Each row of a before or after table is a point. One or more steps were done to the points. Then noise was added and the rows were shuffled. The steps act on columns, c1 being the first. Name the steps. A step turns or swaps two columns, mirrors them in a line or flattens them onto one, adds a multiple of one to another, or multiplies or shifts one. Angles are multiples of 10 degrees, from the lower column toward the higher: turns from -170 to 170, lines from 10 to 170 but not 90. Use the fewest steps. Two steps may share a column if one is a turn and the other turns, adds or multiplies; they go together, in the order done. Otherwise the lowest column goes first.

Before (13 x 3):
[[ 25   3 -31]
 [-29   7 -58]
 [ 32  33  11]
 [ 16  57 -73]
 [ 24  40  30]
 [ 18  12  19]
 [ 43 -42  31]
 [-95 -55 -59]
 [ 50  26  60]
 [ -7 -45 -12]
 [ 34  94  16]
 [  1 -10   7]
 [-48  34 -38]]
After (13 x 3):
[[  0  17 -55]
 [  1 -44 -68]
 [ -1  14  63]
 [  1  31  19]
 [  1 -43 -21]
 [ -1  10  21]
 [  0  41 -31]
 [ -2   8 -29]
 [  2 -12   5]
 [ -1  68 -61]
 [  0  90  30]
 [  0 -47  25]
 [  1  35  35]]
Steps: multiply c1 by 0; turn c2 and c3 by 10 degrees

Before (14 x 6):
[[ 46  19  34  17 -58  58]
 [-52  35 -29  12   0  17]
 [-20  36 -11  52 -38  30]
 [-95 -24  -3  24 -32 -15]
 [-81 -19   4  12  -2  29]
 [ 28  19 -31 -48  -8 -18]
 [-63  -2  67  51 -11  63]
 [ 36  47 -17   6 -32  50]
 [ 52  33 -38  34 -16  40]
 [-91  -6 -17  17 -44  53]
 [ 23  10  -6  20   4  20]
 [ 17 -53 -69 -44  11 -32]
 [ -2   0 -63  -3  10 -26]
 [ 18 -12 -38 -22 -26 -30]]
After, 14 rows:
[[-54   4  27 -54 -13 -72]
 [ 24 -13 -14  25 -28  44]
 [-18  34  28 -55 -41   0]
 [ 47  33  49 -35 -15   3]
 [ -5   0  -2   3  11  56]
 [ 40  47  48   3 -30 -15]
 [ 28 -50  -2  43  16  60]
 [-89 -24 -12 -20 -30  10]
 [ 54  16  37 -21 -60 -52]
 [ 25  23  -8  50  -9  29]
 [-52  31  19 -11   5  10]
 [-87 -10  53 -15 -43 -19]
 [ 29  15  15 -16   5   1]
 [-83 -18  27  -9  -1 -19]]
Steps: multiply c3 by 0.7; turn c3 and c6 by -120 degrees; multiply c4 by -1

Before, 9 rows:
[[-22 -21   9   9  -4 -13  49  -8]
 [ 26 -18   0 -35  17  14 -20 -18]
 [ 19  27  31 -61 -46  17 -17 -32]
 [ -1 -20  27  12 -23 -32  10  10]
 [-17 -54 -20 -20 -17 -25  23   0]
 [ 26  10 -40 -19  22 -21   0   6]
 [-28 -27 -18  16 -15   1  10  13]
 [ 25  13   9 -46 -35   6 -41 -78]
 [ 24 -21   2  18 -34  -2  38  10]]
After (9 x 8):
[[ 28  12 -24  89 -36  21  36  -8]
 [-22 -58  -2  29 -17 -76 -29  -4]
 [ -3 -21  26  -3 -21 -95  10  12]
 [ 33   9 -31  -3  24 -64 -26 -19]
 [-28 -22  36  16  -5 -38 -32  19]
 [ 33 -18 -10  41  19  38  11 -18]
 [ 32 -21  25  -8 -37  -7 -27  14]
 [ 28  25  17  43 -45  55  38 -42]
 [-40 -27  -3  -2 -13   1 -17  12]]
Steps: multiply c1 by 1.3; add 0.5 times c2 to c8; turn c4 and c8 by 120 degrees; mirror c3 and c7 in the line at 20 degrees; multiply c6 by 3
